Each row of a before or after table is a point. One or more steps were done to the points. Then noise was added and the rows were shuffled. The steps act on how far a point lies along the listed directions, d1 being the first. Name the steps. A step turns or swaps two directions, mirrors them in a line or flattens them onto one, adds a multiple of one to another, or multiplies one. Angles are multiples of 10 degrees, from the lower direction toward the higher: turns from -170 to 170, lines from 10 to 170 but not 90. Use the fewest steps. Two steps may share a direction if one is a turn and the other turns, adds or multiplies; they go together, in the order done. Otherwise the lowest direction goes first.
(in the rows, 128 means zero)

Directions:
(1): [129  76]
(2): [ 76 127]
Before:
[[107 111]
 [ 99  96]
 [169  84]
 [186 158]
 [158 112]
 [145  99]
 [ 70  97]
 [ 63 116]]
After, 8 rows:
[[129 155]
 [139 193]
 [ 96 133]
 [160 185]
 [114  63]
 [119 172]
 [ 68 125]
 [ 95 116]]
Steps: turn d1 and d2 by 130 degrees

Directions:
(1): [ 98  73  91 131]
(2): [116 169  78 159]
Before, 12 rows:
[[118  83 137 126]
 [160 228 159 141]
 [140  78 190  80]
 [177 208 210 114]
 [141 195 108 145]
 [120  91 154 109]
 [137 143 146 137]
 [138 143 167 107]
 [105  53 181  97]
 [142 164 118 125]
 [132 146 138 140]
 [126 165 153 113]]
After:
[[133 120 172 107]
 [140  77 191  81]
 [117 113 117 143]
 [139 111 219  93]
 [117 121  90 128]
 [109  88 130 108]
 [118 107 124 139]
 [ 73  23  87 123]
 [ 71  70  55 148]
 [ 93 104 111 117]
 [147 131 169 122]
 [102 125  60 148]]
Steps: multiply d1 by -1

Directions:
(1): [151 172  85  57 140  98 120 145]
(2): [153 165 147 151 115  74 139  59]
Before, 14 rows:
[[ 96  81 160 185 131 150 132 124]
 [113 100 141 141 115 133 128 149]
 [ 91  92 136 142 119 186 111 162]
 [100  85 174 165 110 169 140 126]
 [120 108 112 104 143 152 113 160]
 [141 145 120 129 136 102 132 114]
 [153 155 113  92 133  96 123 113]
 [129 119 118  95 152 131 128 155]
 [105  87 138 160 132 194 126 159]
 [160 160  91  89 139  94 112 142]
 [143 121 143 150 132 102 128 103]
 [102  88 142 134 139 181 122 175]
 [109 111 116 133 123 140 136 137]
 [125 101 161 191 121 170 128 112]]
After, 14 rows:
[[144 154 112 117 137  97 129 120]
 [106  62 197 250 108 196 134 100]
 [175 193  57  36 148  71 106 154]
 [108 103 119 140 121 145 136 134]
 [ 93  71 156 162 136 192 124 167]
 [138 114 151 160 129 108 129  99]
 [109  86 153 161 112 144 130 145]
 [ 81  72 155 173 111 201 113 154]
 [124 111 105  96 144 145 110 160]
 [ 92  61 160 203 124 214 131 149]
 [135 131 103  74 156 123 126 161]
 [ 77  43 193 242 119 174 141 106]
 [ 82  49 213 222 101 193 145 114]
 [169 179  89  53 138  78 120 122]]
Steps: multiply d1 by 2

Directions:
(1): [179 186 136  97 119 144  71 143 162]
(2): [179  65 162 154 152 163 107 161 114]
(3): [165 124 114 122  55 155 190 150 137]
(4): [146 181 101 185 166 175 153 112 106]
(5): [120 161 183 187  90  88 120 155 106]
(6): [166 130 149 137 170  78 175 123 187]
Before (12 x 9):
[[ 94 196 137 148 111  74 200  97 132]
 [134  63 133  48 100 120  69 134 157]
 [145 114 111  72 202 142 107 112 172]
 [169 152 141 121  41 174  86 179 122]
 [118 130  93 101  87  97 208 136 146]
 [146 185 135 103  91  93 138 128 189]
 [146 106 161 140 172  90  85 150 157]
 [106 148 122  61  68 121  59 141 110]
 [177 175 100 136 106 150 131 153 135]
 [183  71  99 101 140 156 172 150 156]
 [121 128 118 120 168 113 122  97 135]
 [139 140 156 175 121 151  70 151  85]]
After:
[[ 75 217 122 131  66 129 132 108  90]
 [ 60 104 118 144  88  93 193 111 118]
 [118 160  82  78  53 142 143 148 124]
 [125  28 142  68 128  81 124 122 171]
 [126 111 149 100 148  32 173 120 181]
 [107 129 107 115 151 135 104  98 112]
 [156  69  84  97 110 187 144 155 119]
 [ 88  67  96  96 192 150 135 101 122]
 [159 126 174 191 165  98 130 143 136]
 [168  82 162 172 114  80 221 153 171]
 [ 94  68 141 151 150 108  88 147 103]
 [141 116  96 173 129 115 203 137 123]]
Steps: multiply d1 by 1.3; turn d1 and d6 by 150 degrees

Directions:
(1): [ 99 153 214 102 153 117 140 113 144  84  72 128]
(2): [192 139 159 130  51 111 114 161 175 130 116 158]
(3): [164 144  98  96 118 171 150  40 144 146  89 142]
(4): [137  70 135 135 127  78 218 132 118 163 102 132]
Before (13 x 12):
[[160 103 150  90 133 125 185 111 165 140  73 141]
 [ 99 137 110 132 162 149 112 102 103 126 147 103]
 [156  89 111 149  89  89 146 166 106 163 177 137]
 [133 155 104  95 153 144  91 130 123 104 154 122]
 [146  79  95 159  95 109 129 183 115 160 160 138]
 [ 60 112  87 150 190 142  40 172  81 123 194  87]
 [ 47 135  94 154 201 121 100 177  74 115 196  92]
 [126  82  28 148 182 152 147 107  90 140 182  83]
 [155 127  85 163  87 124  87 173 135 140 186 141]
 [ 57 132 150 140 170 140 150 111  98  86 139 108]
 [132 110 183 165 115  67 163 195 107 125 114 120]
 [ 58 134 148 148 210 124  81 184  88 106 183  93]
 [ 80 109  79 150 218 126 131 132  82 140 186 107]]
After, 13 rows:
[[ 80 109  83 133 225 154 135  97  85  94 159  68]
 [180 124 130 126 109 125 196  79 123 151  69 131]
 [102 165  82  89 178 213  57  42 119 123 119 111]
 [ 86 170 176 113 142 161 138  80 133  73 105 124]
 [132 186 131  85 174 196 102  31 140 116  99 128]
 [140 153 112  96 144 141  92 136 127 101 156 124]
 [133  85 169 119 135  88 172 189 152 130 112 126]
 [143  89  82 123 128 126 176  87  93 171 152 129]
 [139  83  62 135 129 150 160  97 101 174 132 136]
 [152 118  40 145 112 155 119 100 118 160 172 139]
 [102 150 137 127 160 155  96 109 114 111 135 107]
 [ 85 154 111 104 226 165 125  62 106 111 129 118]
 [ 99 191  92  89 188 195 111  32 119 109 110 119]]
Steps: turn d2 and d4 by 20 degrees; turn d1 and d2 by 40 degrees; multiply d3 by -1

Directions:
(1): [158 111 130  86 125 121 210 162 128 142 138 171 195 137 106 178  84 166]
(2): [164 127 116 137 109 164 110 135  56 213 101 186  94 135 168 147 117 102]
(3): [135 165 109 193  86 123 158 136  99 154  87  91 177  99 101  54  97 145]
Before, 10 rows:
[[120 122 143 153 151 132  49 104 107 146 137 115  55 140 133 112 158  63]
 [142 117 110 127 149 147  68  92  91 145 112 168  33 153 169 181 158  72]
 [133 114 140 115 114 140  83 123 116 163 122 162  95 138 166 137 160  95]
 [129 117 139 105 167 144  77  99 106 138 121 155  50 169 178 170 177  87]
 [ 97 153 148 164 130 136  33  88 131 102 140  83  46 133 123  77 164  89]
 [104 111 149 103 134 163  25 104 131  88 140 152  24 141 173 174 217  58]
 [144 110 132  89 131 110 218 167 185  63 139 112 231 132  77 148  80 186]
 [126  95 145  74 169 115 111 113 167  77 180 124  87 145 153 176 148 114]
 [113 143 137 135 111 119 207 135 163 130 125  84 178 147  96 117 121 162]
 [118 146 140  99 123 113 227 149 140 114 126 137 206 136  83 166 102 160]]
After:
[[141 153 122 195 111 121 122 130  82 170 102  96 144 111  92  62 108 105]
 [140 159  92 203 106 139  97  93  75 157  70 109  87 118 135  92 129  90]
 [134 175 129 198  78 124 147 129  93 146 101  84 165 110  72  43  85 147]
 [122  79 146  52 177 127 117 133 205  44 174 135 115 162 135 195 144 132]
 [123 165 120 191 123 141  94 100  83 155  77  93  94 130 148  70 159 100]
 [112 113 151  85 138 126 180 130 175 121 150 117 134 170 122 173 142 146]
 [112 179 117 226  60 149  74 113  84 133  66  74 108  87 122  35 166  89]
 [ 94 123 158  58 167 125 141 120 164  85 158 150 107 158 130 208 164 115]
 [130 138 129 152  92 132  99 126 109 167 104 132 124 119 146  86 145 107]
 [113 138 128 160 133 118  75  90 135  99 137  66  75 115 147  71 151  98]]
Steps: turn d1 and d3 by -90 degrees; multiply d2 by 0.7
